Rows are points. To make a cloud, some directions were put in groups of two or more. Within a group, all points are equally far from the middle, so they leave a hole (a ring in 2 directions, a hollow ball in 3). The other directions are filled evenly. Then the cloud was stretched, turned, moved and blurred a little. How many holes are there, and how many directions does each take, smallest first?
In the rows, zero is written as 128.

Cloud (13 x 2):
[[ 90  93]
 [ 97  89]
 [136  90]
 [125 202]
 [108  86]
 [ 71 145]
 [172 159]
 [172 139]
 [157 107]
 [140  92]
 [100  88]
 [168 125]
 [141 200]]
Holes: 1 (2)

Cloud (20 x 3):
[[ 60 134 100]
 [ 59 138  79]
 [ 68 158 180]
 [ 73 168 151]
 [126 178 151]
 [155 121 168]
 [123  88 152]
 [ 78 176 112]
 [135  99  78]
 [ 61 130 119]
 [ 65 118 127]
 [112 183 128]
 [144 107  88]
 [ 99 182 140]
 [146 105 145]
 [ 74 175  73]
 [ 81  98 105]
 [116 181 163]
 [124  90 126]
 [123  93  89]]
Holes: 1 (2)

Cloud (30 x 4):
[[191 109 146 131]
 [142 185 191 102]
 [161 159  94 105]
 [144 184 128 152]
 [133  79  97 117]
 [102 131 116 181]
 [ 92  75 129  90]
 [115 139 145 191]
 [ 69 164 119  94]
 [169 129  92  94]
 [120 182 187  85]
 [129  78  97 112]
 [191 110 159 129]
 [102 167 132  58]
 [126  85 107  71]
 [167 183 141 136]
 [ 93  81 102 126]
 [ 82 157  95 137]
 [ 82 160  95 131]
 [ 76 164 189 117]
 [149 100 193  82]
 [120 156 146  46]
 [130 109 187 173]
 [165 183 133 137]
 [102 168  95 141]
 [145  97  93  78]
 [149 185 190 106]
 [102 173 199 143]
 [103  98 106 164]
 [185 103 161 135]]
Holes: 2 (2, 2)

Cloud (51 x 6):
[[116 111  96 143  56 142]
 [134 158 109 182  65 168]
 [ 74 154 131 104 132  96]
 [ 51 155 148 100 169  79]
 [ 65 153 105 142 206 145]
 [103 151 108  70  90 105]
 [ 76 138 180  97 138 146]
 [128  45 106 123 165 115]
 [195 118 137 187 109 134]
 [ 74 152 102 141 111 180]
 [106 121 139 159  45 128]
 [133 187  99 112 140  79]
 [ 77  64 101 114 165 120]
 [171 149 163 152 162 121]
 [126 154  90  82 118 164]
 [139 135  71 134 147  87]
 [ 37 113 100 191 148  96]
 [191 165  97 119 147 112]
 [141 136 128 198 147 163]
 [ 76 169 122 109 190 108]
 [ 78 165 161 141 216 136]
 [174 178  88 126 182  96]
 [ 72 148 184 164  95 120]
 [151 108 155  90 107 160]
 [151  99  61 159 144  70]
 [147  67 118 150 150  76]
 [ 44 105  89 159 138  74]
 [184 142 124  82 113 135]
 [ 71 122  77 140  75 100]
 [102 134 171 116 147 195]
 [ 84 126 148 109 202  97]
 [121 122 106 119 194 102]
 [148  90 135 167 173 171]
 [117 133 151  87 108 117]
 [ 93 224 160 114 122 125]
 [215 132 142 106 127 155]
 [177 105 138  66 111 143]
 [ 88  78 120 134  53 110]
 [112 149 178 186 166 107]
 [176 173 160 148 133 154]
 [136 125 153 189 175  99]
 [ 65 117 125 166 147  89]
 [102 160 123 138  77 187]
 [ 71 104 126 157 139 161]
 [ 94  96  78 120  91  90]
 [170 163 131 157  97 123]
 [ 29 137 101 143 145  90]
 [157 145 128 189  91 106]
 [ 68 110 142 167 148 162]
 [139 115 156 116 156 123]
 [ 41 119 105 141 165 145]]
Holes: 0
